Rows are points. Each table stands for the endless flat space through its points: a line for two points, a plane for three, and so on. The two share one point or none. Which?

First:
[[-1.06 -0.06  1.43  1.88]
 [-0.03  1.40 -0.43  2.85]
 [-1.39 -0.07  0.94  2.26]]
Second:
[[-0.21 -0.03  0.78  2.28]
 [-0.81  1.37  1.28  1.68]]
They share: [-0.45  0.53  0.98  2.04]

First (3 x 8):
[[-0.55 -0.40 -1.14  1.38  1.36  0.18  1.04 -0.09]
 [ 0.49 -0.42 -1.64 -0.80  0.00  3.07  0.44 -0.77]
 [ 0.69  0.40 -1.71 -0.50 -0.17  2.05  1.24  0.76]]
Second (2 x 8):
[[-1.52 -1.30 -1.88  2.17 -0.93  2.85  1.53  0.17]
 [-0.12  0.06 -0.68  0.21  1.07  1.05  0.85 -0.23]]
They share: no point

First, 3 rows:
[[-1.55  1.99  0.97 -0.43 -0.73 -1.81  1.17  0.14 -1.64  0.61 -0.39 -1.81]
 [-0.49  1.73  0.23  0.35  1.93 -1.69  0.49 -1.56  2.70  1.21  3.05  0.07]
 [-0.66  1.94  0.40  0.31  1.39 -1.63  0.66 -1.11  1.81  1.24  2.38 -0.35]]
Second:
[[-0.24  1.39  0.22  0.79  1.19 -1.96  0.14  0.05  1.10  1.43  2.25 -1.27]
 [-0.27  2.42  1.16  0.81  0.43 -2.47 -0.28 -0.18  1.07  1.80  2.03 -1.19]
 [-1.32  3.39  1.98 -0.29 -0.61 -2.36  0.50 -1.27  0.30  1.23  0.73 -0.63]]
They share: [-1.02  1.86  0.60 -0.04  0.60 -1.75  0.83 -0.71  0.53  0.91  1.33 -0.87]

First, 3 rows:
[[ 0.84 -2.65 -0.68  1.95  0.30 -0.44  2.69  0.32  0.89 -0.19  1.02  0.54
  -0.40  2.44  0.10 -1.25  0.27  1.51]
 [ 1.08 -1.90  0.67  0.81  1.05 -0.29  3.47 -1.24  1.01 -1.15 -0.45  0.09
  -1.93  3.88 -0.23 -1.97  0.78  2.56]
 [ 0.64 -0.69  1.28  0.67  1.10  1.48  1.89  0.32 -0.31 -0.31 -1.10 -0.34
  -0.80  3.16 -1.38 -2.85  2.87  1.39]]
Second:
[[-1.53 -3.48 -0.40  1.93 -0.56 -0.82  2.13  1.57  1.41  0.61  1.93  0.57
  -0.88  1.41 -2.25 -1.71  2.38 -1.13]
 [ 2.10 -2.29  0.52  1.97  0.70 -0.16  2.83  4.20 -2.40  0.29 -1.64  0.43
  -1.00  0.14 -0.11 -1.53  4.46 -0.23]
 [ 2.22  0.97 -1.72  2.28  1.32  3.67  0.60  0.75 -0.61 -0.02 -0.64  0.65
   1.45  1.86 -0.20 -3.59  1.84  4.06]
 [-1.09 -1.56 -1.17  1.90 -0.06  1.37  0.86 -0.37  2.00  0.43  2.19  0.42
   0.73  2.70 -1.88 -2.59  0.66  1.23]]
They share: [ 0.53 -1.68 -0.11  1.75  0.40  0.90  1.57  1.36 -0.09  0.36  0.41  0.18
  0.32  2.02 -0.79 -1.97  1.88  0.72]

First (3 x 24):
[[-0.41 -1.43 -0.66 -1.61  0.74  0.32  0.72  1.73 -0.44  0.06  0.44  2.38
  -2.74 -0.54 -0.94  0.81 -0.59  1.33 -0.63  1.36  2.05 -0.40 -0.35 -2.12]
 [ 0.01 -0.88 -2.95  0.43  3.10 -1.52  1.81  0.76 -1.21  1.24 -0.13  1.01
  -1.31 -2.82  0.16  0.01 -1.76 -0.28 -1.20  2.61  3.23 -0.14  0.36 -1.37]
 [-0.06 -0.43 -2.86  0.54  3.29 -1.73  1.92  0.33 -1.24  0.91 -0.91  0.28
  -0.39 -2.94 -0.19  0.21 -1.39 -0.32 -1.63  2.76  3.00  0.40  0.75 -0.87]]
Second:
[[-0.08 -2.12 -2.34 -0.03  3.11 -0.06  2.48 -1.11 -0.63 -0.29 -3.20 -0.16
  -0.29 -2.98 -0.40 -0.67  2.05  0.24 -2.45  1.05  4.16  0.68 -0.91 -0.72]
 [-0.12 -1.72 -2.13 -1.03  2.08 -0.43  1.84 -0.79 -0.05 -0.70 -2.55  0.05
  -0.40 -2.07 -0.69  0.34  1.14  1.19 -2.76  1.73  2.65  0.39 -0.20 -1.02]
 [-0.75 -0.34 -1.23 -2.62  0.43 -1.12  0.16  0.44  0.58 -0.97 -0.96  0.86
  -0.67 -0.27 -1.53  2.35 -1.02  2.63 -2.67  2.87 -0.35  0.51  1.48 -1.50]]
They share: no point

First:
[[-1.71 -0.93  1.95 -0.48 -0.65  0.06 -1.94  1.67 -1.61  0.66 -1.10  1.44
   1.32  1.50 -0.73  0.73 -1.71  1.13  0.49 -2.53 -0.15  2.35 -1.72  0.17]
 [-2.16 -1.23 -0.15 -1.63 -1.90  2.01 -2.09  1.37  0.34 -0.44  1.20  0.44
   2.62  0.80 -2.38 -0.82 -2.56  0.38 -1.51 -0.53 -0.45  0.85 -1.57  1.27]]
Second:
[[-1.22 -2.77  0.30 -0.78 -0.82  0.79 -2.45  1.97  0.06  1.55 -1.09  2.09
   4.08  1.91 -0.74 -0.34 -2.81  2.44 -0.95 -1.14  1.12  0.25 -4.26 -1.88]
 [-1.17 -2.14  1.42 -0.92 -1.50  0.99 -2.20  0.56 -0.69  0.51 -2.31  2.58
   3.85  1.83 -1.25 -0.80 -3.16  2.37 -1.58 -1.58 -0.33  1.09 -3.77 -1.34]
 [-0.98 -0.61  3.16 -1.79 -3.05  1.05 -1.43 -1.10 -2.03 -0.91 -3.23  2.86
   2.28  0.92 -2.15 -0.99 -3.14  1.74 -2.30 -3.02 -2.42  2.71 -1.97  0.65]
 [-1.95 -1.90  1.46  0.05 -0.61  1.31 -2.56  0.19 -0.74 -0.33 -2.35  2.15
   3.97  2.52 -1.34 -0.97 -3.19  1.85 -1.07 -0.64 -0.93  1.39 -3.46 -1.33]]
They share: [-1.89 -1.05  1.11 -0.94 -1.15  0.84 -2.00  1.55 -0.83  0.22 -0.18  1.04
  1.84  1.22 -1.39  0.11 -2.05  0.83 -0.31 -1.73 -0.27  1.75 -1.66  0.61]

First:
[[ 1.38 -1.90  1.42 -1.21  1.29  2.30  1.38 -1.90  0.05 -0.18  1.30  0.08
  -1.12  0.26 -0.48  1.29 -1.22 -3.04  2.59 -0.75 -0.06  0.82 -1.96  1.40]
 [ 1.20  0.30  1.20 -0.53 -1.53  1.34  0.84 -2.42 -1.05  0.38  0.56 -2.46
  -0.04 -2.08 -1.14 -1.35  0.18 -1.00  0.71 -0.39 -0.46  0.92 -1.46  1.18]
 [ 1.34  1.07  1.13 -0.57 -2.44  1.07  0.90 -2.72 -1.48  0.60  0.28 -3.22
   0.29 -2.92 -1.08 -2.17  0.71 -0.39  0.18 -0.10 -0.57  1.13 -1.37  0.87]]
Second:
[[ 0.18  0.29 -0.17 -0.73  0.33  2.69 -0.42 -3.10 -0.01 -0.18  0.01 -1.96
  -1.57  0.32 -2.91 -1.44 -0.47 -1.12  0.76  0.24 -0.63 -0.38 -1.18  2.42]
 [ 1.03 -1.71  2.28  0.37 -0.57  0.99  0.93 -0.90 -0.51  0.12  1.71 -1.11
   0.23 -1.43 -0.81  0.61 -0.87 -2.27  1.76 -1.96 -0.13  0.82 -1.68  1.72]]
They share: [ 0.69 -0.91  1.30 -0.07 -0.21  1.67  0.39 -1.78 -0.31  0.00  1.03 -1.45
 -0.49 -0.73 -1.65 -0.21 -0.71 -1.81  1.36 -1.08 -0.33  0.34 -1.48  2.00]

First (3 x 24):
[[-3.18  0.49 -1.20  1.12  0.06 -0.73 -0.18  2.70 -0.63  0.68 -3.24 -0.40
  -1.50  1.58 -1.11 -1.61  2.87 -1.35  1.81  0.30 -0.73 -1.70  1.44  0.33]
 [-2.18  1.15 -1.62  1.24 -0.56 -1.19 -0.20  1.92 -1.17  0.06 -2.74 -0.76
  -0.74  1.66 -0.31 -1.45  2.25 -1.21  1.85  0.08 -1.21 -2.20  0.92  0.53]
 [-2.08  2.40 -1.85  1.76 -1.67 -0.44  0.59  2.45 -1.30  0.47 -3.41  0.10
  -0.88  2.36  0.31 -1.45  2.00 -0.98  1.41  0.23 -1.63 -3.17 -0.32 -0.21]]
Second:
[[-0.36  0.82 -1.54  1.70  0.81 -2.81  0.20  1.02 -2.09  0.46 -2.52 -0.94
  -0.96  1.66 -0.21 -0.60  2.65 -1.33  2.15 -1.24 -1.26 -1.52  0.65  1.24]
 [-1.86  1.39 -2.23  0.80 -0.51 -1.22 -1.36  0.75 -0.65 -1.01 -2.07 -1.93
  -0.21  0.82  0.42 -2.07  1.12 -0.70  2.63 -0.19 -1.89 -2.42  1.73  0.94]]
They share: no point

First (6 x 24):
[[-2.98  0.72 -3.13 -1.06  1.20  1.65  0.77  1.25  0.99  0.11 -0.71 -0.37
   0.33  2.98 -0.91  2.78  0.58 -3.08  0.35 -0.02 -0.92  0.76 -1.02 -1.19]
 [-3.90  1.84 -0.79 -1.00 -0.22  2.16  2.27 -0.57  0.82  2.68 -2.40 -3.14
   1.16  3.12  0.33  1.32 -3.34 -0.82 -1.03 -1.06 -1.84  3.36 -1.61 -1.99]
 [-2.86  3.97 -1.02 -3.09 -1.29  1.74  1.54 -1.41  0.13  4.22 -2.47 -3.27
   0.81  2.46  1.55  2.15 -2.81 -1.12 -0.63  0.75 -2.11  1.66 -0.10  0.06]
 [-1.71 -0.34 -1.97 -1.82  1.96 -0.30  0.74 -1.09 -0.18 -0.16  0.60 -1.04
   2.06  1.58  1.77  0.40  0.30 -3.49 -2.09 -2.17 -2.74  0.56 -0.19  0.68]
 [-0.18 -0.04 -0.61 -1.96 -0.06 -0.74 -0.89 -4.07  0.20  1.44 -0.62 -4.24
   2.10 -0.22  2.49 -2.00 -3.98 -0.92 -2.73 -3.28 -4.90  4.10  0.63 -1.25]
 [-1.75  2.98 -0.85 -3.74 -0.28  0.32  0.86 -1.37  0.24  3.06 -2.10 -3.18
   0.72  1.94  1.93  1.04 -1.74 -1.81 -1.17  0.15 -3.58  1.44 -0.21  0.20]]
Second, 3 rows:
[[-3.07  0.65 -0.92 -2.75 -0.92  0.53  1.44 -1.58 -1.01  0.32  1.47  0.33
   1.98  1.24  3.04  0.83 -0.68 -2.67  0.31 -2.12 -2.27 -0.06 -0.55 -0.88]
 [-2.71  1.10 -1.32 -2.24 -0.74  1.04  1.08 -1.67 -0.80  0.37  0.99 -0.17
   1.85  1.50  2.71  1.15 -1.06 -2.65  0.24 -1.75 -2.03  0.14 -0.11 -0.43]
 [-0.83  2.69 -2.90 -0.31  0.16  2.83 -0.24 -2.42  0.77  1.60 -1.87 -3.25
   0.82  2.06  0.16  1.85 -3.14 -1.73 -0.89  0.22 -1.51  2.14  2.09  1.34]]
They share: no point

First (5 x 24):
[[ 2.06  0.04  2.13  0.72 -1.49 -2.55 -0.33 -1.81  1.23  1.26  3.82  0.91
  -1.30 -1.36 -3.12 -1.12 -2.65 -0.21 -2.21  1.37 -1.17  1.03  2.19  2.07]
 [-0.67 -0.06 -0.11 -0.47 -0.09 -1.78 -1.66 -1.19 -1.66  0.18  1.71  1.72
   0.20 -0.82  0.28 -1.81 -2.11 -0.91 -0.64  1.12 -0.71 -0.75  1.89  1.27]
 [-0.94  1.68  0.50  2.20  0.79 -2.48 -3.72 -1.70 -1.75  0.14  1.85  0.96
   1.90  0.28 -3.60 -0.80 -2.17  0.13 -2.50  1.82 -2.90  1.67  2.91 -0.64]
 [ 2.26  1.63  1.35  0.01 -0.57 -1.94 -0.82 -2.17  0.59  0.27  4.37  0.67
  -1.19  0.14 -2.92 -0.48 -3.41  0.66 -2.07  2.31 -1.57  0.27  3.08  1.07]
 [ 0.18  1.54 -0.52 -2.08  0.63 -0.48 -1.48 -1.52 -1.77 -0.84  2.57  1.64
  -0.28  0.84  0.46 -0.68 -3.31  0.17 -0.64  1.96 -0.72 -2.23  2.35  0.40]]
Second:
[[-2.69 -0.87  1.02  2.33 -0.49 -2.37 -2.57 -0.28 -2.21 -1.37  0.92  0.78
   1.36 -2.79 -2.57 -0.98 -2.76 -1.18 -3.95  2.83 -2.49 -0.39  0.44 -0.31]
 [-2.82 -0.13  0.46  1.59 -1.01 -3.25 -1.97 -1.39 -1.98 -1.13  0.03  1.51
   1.42 -2.11 -3.44 -0.41 -2.13 -1.33 -3.37  3.07 -1.08  0.04  0.42 -0.29]
 [-2.77 -0.45  0.64  1.73 -0.50 -3.01 -2.20 -0.60 -1.95 -1.33  0.41  0.88
   1.43 -2.01 -2.94 -0.95 -2.24 -1.20 -3.38  2.82 -1.65  0.08  0.83 -0.37]
 [ 2.74 -0.48  2.15 -0.24  0.27 -0.81 -1.45 -1.22  0.15  3.88  3.96  3.18
  -1.66  0.31 -0.13 -0.91 -2.92  0.70  0.40 -1.64 -2.79 -0.30  2.23  2.20]]
They share: no point
